Every row gives one point. Each copy is the shape, with its points in the same order, turned, moved and blurred by noise. Say if it was mirrored as well.
In the rows, 128 means zero.

Shape (6 x 3):
[[208 119 116]
 [167 166 115]
 [ 89  92 119]
 [147 188 165]
 [197 122 141]
 [ 90  76 114]]
Copy 1 (6 x 3):
[[167 202 137]
 [139 174  91]
 [125  89 156]
 [ 83 172  84]
 [142 205 139]
 [141  86 180]]
Copy 1 is: only turned
Copy 2, 6 rows:
[[158 145  36]
 [157 185  72]
 [134 108 140]
 [100 214  82]
 [130 140  36]
 [125  94 145]]
Copy 2 is: mirrored
Copy 3 (6 x 3):
[[199 123  83]
 [181 156 129]
 [101  88 145]
 [142 199 121]
 [178 136  75]
 [101  69 139]]
Copy 3 is: mirrored
Copy 4:
[[ 49 142  65]
 [ 81 175 107]
 [103  82 155]
 [136 193 100]
 [ 75 143  64]
 [100  69 155]]
Copy 4 is: only turned

Shape, 8 rows:
[[121 162  74 141]
 [208 117 138  94]
 [111 117 138 116]
 [153 136 167 140]
 [101 142  79 138]
 [148 105 152   7]
 [135 147 118 155]
 [124  74 120  61]]
Copy 1 (8 x 4):
[[126 151 160 204]
 [138  57 110 143]
 [124 152 138 120]
 [107 103 154 108]
 [118 169 148 177]
 [212 106  88  92]
 [111 130 158 160]
 [159 147  59 127]]
Copy 1 is: only turned
Copy 2:
[[190 104 160 125]
 [135 198 123  73]
 [112 126 143 141]
 [135 156  89 133]
 [166  90 166 132]
 [ 72 222 196 116]
 [165 118 121 128]
 [ 77 150 184  98]]
Copy 2 is: mirrored
Copy 3 (8 x 4):
[[ 99 112  89 189]
 [177  84  92  95]
 [110 101 152 137]
 [145 142 130 116]
 [ 80 102 107 180]
 [184  15 171 119]
 [110 135 103 152]
 [115  33 152 110]]
Copy 3 is: mirrored

Shape, 10 rows:
[[118  92 134 107 154 114]
 [157  91 150 154 147  88]
 [ 73 132 177 115  60 217]
 [ 82  56 153 159 158 129]
 [118 111 128 174 156  83]
 [ 99 129 100 149 171  95]
 [111 120 130 145 128  63]
 [101 142 170 112 100 249]
 [100 123 135 113 169  51]
 [ 99  66 100 127 108 166]]
Copy 1:
[[ 97 159 115 150 149 135]
 [140 157 103 110 144 164]
 [102  62 100 137  96  10]
 [123 156  61 141 186 107]
 [154 163 109 103 178 145]
 [113 168 140 102 191 115]
 [157 153 135 139 182 139]
 [ 73  82  93 109  69  41]
 [120 138 139 142 203 160]
 [118 172 100 163 123  70]]
Copy 1 is: mirrored
Copy 2, 10 rows:
[[144 140 155 157 134  96]
 [ 89 133 160 132 164  99]
 [168 100 123  81  31 163]
 [170 146 188 106 159 123]
 [127 132 131 122 192  97]
 [157 141 104 146 183  95]
 [128  96 126 136 173  77]
 [160 151 110  91  25 178]
 [144 122 132 153 167  39]
 [168 117 158 156 125 178]]
Copy 2 is: only turned

Shape, 13 rows:
[[197  56 188 170  50 160 160 179]
 [ 87 164 101 130 100 172  74 152]
 [128  47 119 187  57 147 166  84]
 [109 138 148 131 127 127 177 143]
 [ 91  43  76 138 148 124 141  69]
 [202 104 184 156 169 140 174 153]
 [172 136 103  91 147 178  66  84]
 [ 88  99 195  80  42 125 118  88]
 [ 94 103 105 115  86  91 188 128]
 [171 131 126  77 146 153  62 196]
 [203 118  74  77 151  65 120 101]
 [154 100 122 121 125 162  93 176]
 [147 103 105 113 125 170 179 169]]
Copy 1 (13 x 8):
[[124 205 222 149  84 175 213  74]
 [140 107 168 132  81  92  53  77]
 [204 142 145 138 106 179 195  38]
 [ 98 153 122 129 126 167 129  91]
 [209 145  67  87 126 114 162  48]
 [ 82 197 163 130 186 134 184  93]
 [159  92 173 109 149  42 142 106]
 [124  81 112 181  45 141 186 110]
 [155 143  93  96  91 189 143 111]
 [ 98 163 196 103  96  46 119 146]
 [175 149 124  85 169  93 156 192]
 [126 175 179 113  97  84 129  99]
 [111 173 161  61 119 146 144  77]]
Copy 1 is: mirrored
Copy 2, 13 rows:
[[179 186 134 171  49 131  11  71]
 [139 166  46  81 175 124  85 138]
 [ 87 214 104 198  80 166  83  94]
 [163 179 145 121 145 138 128  94]
 [ 20 169 142 158 143 146 121 121]
 [178 143 185 181 136  87  71  61]
 [ 98  96  65 136 144  49 107 124]
 [131 226 105 100  51  92 132 158]
 [127 173 144 120 108 190 142 128]
 [157  85 114  74 144  78  42 133]
 [117  50 147 162 120 118 133 165]
 [134 128 111 107 134 107  41 111]
 [136 128 129 112 123 152  89  54]]
Copy 2 is: only turned
